Each point is reached from the start by the listed moves, each made 0, 1 or 2 times, or once backwards (-1), plus a little noise. Is the number of moves made odd or even? Then give how often each move was made.
In the rows, 128 means zero.

Moves:
(1): [140 138 108 161]
(2): [112 152 109 117]
Start: [124 119 108 125]
Points:
[ 99 133 111  82] -> even (-1, 1)
[111 107 126  93] -> odd (-1, 0)
[117 187  29 170] -> even (2, 2)
[148 140  68 191] -> even (2, 0)

Moves:
(1): [133  93 149 130]
(2): [152 138 153 148]
(3): [ 98 138 148 130]
(4): [114 113 116 155]
Start: [123 121 122 134]
Points:
[139  31 119 117] -> even (2, -1, -1, 0)
[182 190 163 144] -> even (-1, 2, 0, -1)
[ 96 201 177 128] -> odd (-1, 1, 2, -1)
[ 73 193 154 110] -> even (-1, 0, 2, -1)

Moves:
(1): [149 147 147 125 127 143 125 125  95]
(2): [133 132 140 135 101  98 120 128 130]
(3): [116 127 138 164 137 125 127 139 118]
(4): [124 122 131 144 129 140 101 108 106]
(5): [117 157 134 119 142 117 114 127 113]
(6): [125 143 112 142 119 138 131 122 151]
(7): [125 124 112 133 126 133 156  97 120]
(8): [143 113 107 130 135 119 132 141 123]
Start: [113 116 132 128 122 132 139 130 126]
Points:
[138 104  16 133  49  61 221  95 217] -> odd (-1, 2, -1, -1, 0, 2, 2, 2)
[ 60 143 134 172 199 132 171  90  35] -> even (0, -1, 2, 0, 2, -1, 2, 0)
[ 53 121 107 174 181 123 189 142 137] -> odd (-1, -1, 2, -1, 1, 0, 1, 0)
[176 101  84 158  97 180  81 125 120] -> even (1, 0, -1, 2, -1, 2, -1, 2)
[ 70 147 145 249 116 119  92  72  67] -> even (0, 1, 2, 2, 1, 1, 1, 0)

Moves:
(1): [139 135 132 134 127 121 140 127 129 130 128 120 126 133]
(2): [125 131 142 127 132 124 122 125 114 158 126 136 127 123]
(3): [115 112 129 108 132 121 119 140 134 137 132 113 126 123]
(4): [114 131 137 137 126 122 143 149 128 136 144 143 126 115]
(5): [132 122 135 119 139 126 144 118 122 128 132 138 122 125]
(6): [140 117 128 137 120 147 128 135 113 134 131 117 135 131]
(7): [124 136 110 119 127 128 149 133 138 132 127 129 119 105]
(8): [131 137 150 124 151 144 123 138 125 123 124 125 119 134]
(9): [131 129 143 136 142 128 117 123 142 124 129 123 132 116]
(10): [126 110 111 145 136 139 134 159 132 154 124 132 137 138]
(11): [137 126 125  99 133 126 125 134 118 154 159 149 132 131]
Start: [124 135 126 119 125 122 134 128 129 116 139 135 129 123]
Points:
[104 136 182  18 196 107 165 154 148 128 249 195 100  42] -> even (-1, -1, 1, 2, 2, 0, 1, 1, 2, -1, 2)
[153 119 119  74 156 104 152  78 151 136 164 157 130  81] -> even (0, 0, 0, -1, 2, 0, 1, -1, 2, 0, 1)
[ 73 152 146 140 130 122 157 200 159 114 134 116 108  77] -> odd (0, 0, 1, 2, -1, 0, 1, 1, 0, 0, -1)
[165  87  91 202 130 193 162 155 106 136  92 111 154 163] -> even (0, 0, -1, -1, 1, 2, 0, 0, 0, 2, -1)

Moves:
(1): [140 119 124 134 127 120 124 116 126 134 137 129]
(2): [146 147 114 132 134 136 106 144 121 113 138 150]
(3): [138 123 128 127 122 135 127 128 126 116 132 115]
(4): [109 103 102 116 151 136 134 123 129 107 120 133]
(5): [146 145 135 124 152 140 119 141 146 158 126 134]
(6): [126 116 129 114 121 135 136 117 145 126 124 137]
(7): [143 126 121 125 137 122 143 131 132 128 124 136]
(8): [135 121 125 121 122 142 127 147 116 133 122 124]
(9): [119 123 133 121 128 110 113 159 131 120 139 127]
(10): [130 114 135 141 131 136 135 131 130 132 103 125]
(11): [119 109 129 123 134 141 146 137 134 122 132 135]
(12): [126 132 153 120 148 143 122 136  93 123 105 137]
Start: [132  96 151 117 143 118 125 117 122 127 121 139]
Points:
[163  72  73  69 238 113 113 136 185  87 125 249] -> odd (1, 2, -1, 2, 1, 2, 2, -1, 1, 0, 0, 0)
[126  18 213 104  76 121 128 105  95 124  95 103] -> odd (2, -1, 1, -1, -1, 2, -1, 1, 1, 1, 0, 1)
[174  95 158 176 133  48 148  87 106 143 124 150] -> even (2, 0, -1, -1, -1, -1, 2, -1, 0, 1, 0, 0)
[146  72 159 105 117 171  62 183  59  74  60 172] -> odd (0, 2, 0, 0, -1, 2, -1, 2, 1, 2, -1, 1)
[154  67  77 138 199 160  59 186 146  70 128 140] -> odd (0, 2, 2, 2, 1, -1, -1, 0, 1, 2, 0, -1)

Moves:
(1): [127 140 134 133 127 121 134 130 127 119 134 134 128 137 127 125 120 118
 132 123 124]
(2): [141 135 127 123 140 114 122 126 116 119 124 131 131 134 122 133 130 142
 124 132 139]
(3): [124 130 126 132 134 126 124 115 120 140 127 128 114 136 136 129 131 126
 139 130 134]
(4): [126 131 139 141 129 129 130 141 129 114 116 133 137 133 135 140 139 135
 137 129 117]
(5): [138 129 120 128 133 138 137 118 125 108 139 129 130 139 124 124 127 136
 136 130 127]
(6): [135 133 128 136 132 139 136 132 126 129 129 129 129 134 126 124 127 125
 122 138 123]
(7): [135 131 125 125 127 134 137 130 130 128 127 116 132 137 126 117 133 136
 130 132 141]
(8): [131 126 130 149 120 122 117 142 129 128 119 116 128 133 122 131 113 131
 137 140 118]
(9): [121 125 121 133 126 130 125 138 128 126 130 123 128 129 127 141 133 123
 130 136 128]
(10): [133 138 126 128 131 119 132 125 137 136 141 123 151 132 129 115 130 119
 125 134 129]
(11): [119 137 132 133 144 140 134 128 141 120 121 123 120 126 129 136 126 130
 130 137 127]
(12): [132 131 132 144 114 140 123 120 131 127 131 129 131 125 141 132 124 121
 124 133 130]
(13): [135 125 141 127 128 125 120 128 124 141 130 140 140 115 123 127 127 127
 146 145 138]
(14): [120 136 133 124 129 131 114 130 133 129 143 125 125 130 137 128 125 131
 131 133 116]
(15): [127 136 127 120 137 117 138 140 132 133 121 132 128 116 125 131 115 146
 130 144 126]
(16): [123 124 129 126 141 123 126 133 131 121 138 120 120 122 134 118 133 127
 125 128 131]
(17): [116 131 132 126 123 135 129 134 118 123 124 129 128 127 121 129 133 136
 126 119 137]
(18): [136 133 129 120 116 123 132 128 120 128 121 132 126 129 130 132 141 125
 126 134 120]
Start: [131 122 133 132 122 136 128 128 131 124 128 134 136 129 123 127 122 125
 126 117 131]
Points:
[ 85 192 134 131 179 132 155 191 140  99 183  90 149 174 140  88 147 141
 120 145 115] -> even (1, 0, 1, 1, 0, 2, 1, 0, 1, 2, 0, -1, -1, 2, 1, 2, 2, 0)
[116 159 153 142 110 165 128 156 130 119 165 132 115 143 110 107  65 137
 170 159 112] -> even (2, -1, 0, -1, 1, 1, 1, 1, 0, -1, 0, 0, 1, 2, 1, 0, 1, 0)
[143 138 152 157  64 106  40 131 112 103 142 126 144 138 154 160 122 115
  85 101  97] -> odd (0, 2, -1, 0, -1, -1, -1, 1, 0, 0, -1, 2, -1, 2, -1, 0, 0, 1)
[132 166 119  82 133 192 189 106 139  78 128 114 117 104 132 118 150 194
 117 164 190] -> odd (-1, 0, 0, -1, 2, -1, 2, -1, 0, 0, 2, 2, 0, 0, 2, 1, 2, 2)
[137 120  93 107 151 160 210 191 117  33 134 114 133 143 106 121 154 194
 109 129 157] -> odd (0, 0, -1, 1, 2, 1, 2, -1, 2, -1, -1, 0, -1, -1, 2, 2, 1, 0)
[137 194 166 125 185 113 117 215  97 111 132 104 159 152 109 135 173 189
 177 249 154] -> odd (0, 2, 1, 1, 0, 2, 2, 1, 2, 1, 1, -1, 2, 2, 1, 2, 2, 2)

Moves:
(1): [125 124 124 113 130 122 117 131 129 128 126 127 130 131 132 124 119 122
 127 130 132 140 117 124]
(2): [134 133 129 131 128 125 129 124 122 132 133 121 140 129 128 131 126 129
 136 126 122 139 138 128]
(3): [132 127 117 125 133 120 130 133 124 132 124 118 131 136 126 123 124 125
 121 134 120 124 128 138]
(4): [139 134 109 129 131 127 136 124 123 115 131 133 115 131 130 138 126 130
 131 128 137 134 127 130]
(5): [125 123 116 129 126 139 126 132 124 126 141 133 132 133 124 134 126 136
 117 138 121 124 126 123]
(6): [124 128 127 131 123 126 124 119 131 131 123 127 132 132 122 123 132 134
 129 124 139 122 128 133]
(7): [117 127 134 127 128 134 125 130 131 123 127 124 128 132 136 131 128 125
 131 132 137 125 131 132]
(8): [134 125 133 118 129 132 135 135 129 124 116 121 131 126 124 132 125 132
 131 132 131 128 130 128]
(9): [124 125 125 124 125 134 127 136 136 129 117 123 120 133 130 124 139 127
 134 129 125 137 126 136]
(10): [127 128 117 123 119 125 124 132 128 135 132 130 125 118 137 130 119 133
 126 130 123 133 126 137]
(11): [131 125 133 133 134 130 134 131 125 129 125 135 129 128 137 127 131 135
 134 131 118 125 121 136]
(12): [126 125 120 134 133 121 122 138 132 120 128 135 130 129 123 131 127 128
 125 128 126 125 128 128]
(13): [121 130 129 124 138 133 126 125 120 119 122 139 125 127 136 128 129 136
 131 137 132 139 133 124]
(14): [129 121 126 126 118 124 129 122 136 116 123 127 135 123 124 131 130 129
 131 137 123 130 132 132]
(15): [128 108 122 133 134 121 124 117 128 129 129 131 116 127 133 144 134 130
 127 126 133 135 125 132]
(16): [126 122 120 133 127 131 125 135 137 125 123 125 132 138 133 125 129 133
 127 133 135 127 124 119]
(17): [127 129 120 124 126 127 136 128 126 131 129 135 127 132 126 133 129 124
 129 126 135 135 131 126]
(18): [124 137 127 126 126 127 132 123 126 133 126 130 122 125 123 134 128 129
 136 121 132 117 128 109]
(19): [135 119 132 136 128 128 117 116 137 142 123 142 120 134 125 127 116 128
 130 139 135 127 131 127]
(20): [125 129 131 123 134 131 127 127 134 132 129 131 129 131 138 134 127 126
 125 126 121 126 133 127]
(21): [131 117 123 126 126 125 126 135 128 123 136 136 127 127 130 122 127 135
 131 123 129 126 136 125]
(22): [133 126 128 124 131 135 125 130 131 127 133 135 133 122 125 127 135 125
 130 134 131 130 130 130]
(23): [133 128 132 126 118 118 124 129 126 127 133 130 134 137 125 132 139 137
 121 134 134 131 122 125]
(24): [126 132 132 125 127 127 138 122 145 128 135 120 126 122 124 124 131 135
 138 129 127 134 125 132]
Start: [118 125 130 120 126 133 124 129 134 129 112 137 119 137 123 135 136 132
 127 139 130 125 123 128]
Points:
[ 98 149 129  99 130 176 161  98 190 172 100 186  58 152 144 142 104 146
 178 143 136 124 106  93] -> even (1, -1, -1, 1, 1, 0, 0, 0, 1, 0, 2, -1, 0, 0, -1, 0, 2, 2, 2, 2, 0, -1, -1, 2)
[125 126 115  79 170 103 133 168 122 124  86 140 158 189 106 108 121 170
 107 163 108 141  92 161] -> odd (2, 0, 2, 0, 1, 2, -1, 2, 0, -1, 2, 2, 1, -1, -1, -1, 1, -1, 0, 1, 0, -1, 1, 1)
[ 80  90  55  50 176 126 127 170 145  71  46  97  80 157 149 201 133  94
 137 163 141 182 120 146] -> odd (2, 0, 2, 1, 0, -1, 2, 2, 2, 0, -1, 2, 1, 1, 2, 0, 1, 1, -1, 1, -1, 0, -1, 0)
[149 104 105 150 109 104 138 121 103  84 124 137 154 155 125 154 178 227
 153 140 174 122 138  98] -> odd (-1, 2, 0, 1, 0, 2, 0, 1, -1, 0, 1, 0, 1, 0, 1, 2, -1, 1, -1, -1, 2, 0, 2, 0)
[110  96 124  72 152 172 114 174 193 134  72 226  95 132 169 139  91 137
 179 165 181 120 149  64] -> even (1, -1, -1, 0, -1, -1, 1, 2, 0, 1, 1, 1, 1, 0, -1, 2, 2, 2, 2, 2, 2, 2, -1, 0)
[ 72 124 115 122 129 167 110 114 105 166 132 194 105 179 197 159 121 177
 104 195 141 157 108 166] -> even (0, 0, 0, 0, 2, 1, 2, -1, 0, 2, 2, -1, 2, -1, 0, 0, 2, -1, 1, 1, -1, -1, 1, 0)
[152  94  77 111 109 129 149  83 123 114 131 203  70 116 160 249 141 186
 173 162 115 178 168 123] -> odd (-1, 2, -1, 2, 1, -1, 0, 1, 1, 2, 1, 0, 1, 2, 2, -1, 1, 2, 1, 2, 1, 0, 1, 0)
[112  54  71  65 102 129  88 169 124 120 112 146 125 155 116 151 139 143
 104 190 142 107  87 164] -> odd (2, -1, 2, 0, 2, 1, 2, 1, 1, 1, 1, 0, -1, 1, 1, -1, 0, 1, 0, -1, 1, 2, 1, -1)
[147  42  50 148 133 109  97  97 151 136 108 176  98 188  67 167 111 156
  88 173 188 105  89 117] -> odd (1, -1, 1, 1, 2, 2, -1, 1, -1, -1, 0, 1, -1, 0, 2, 1, 1, 0, 2, -1, 0, 0, 0, 0)
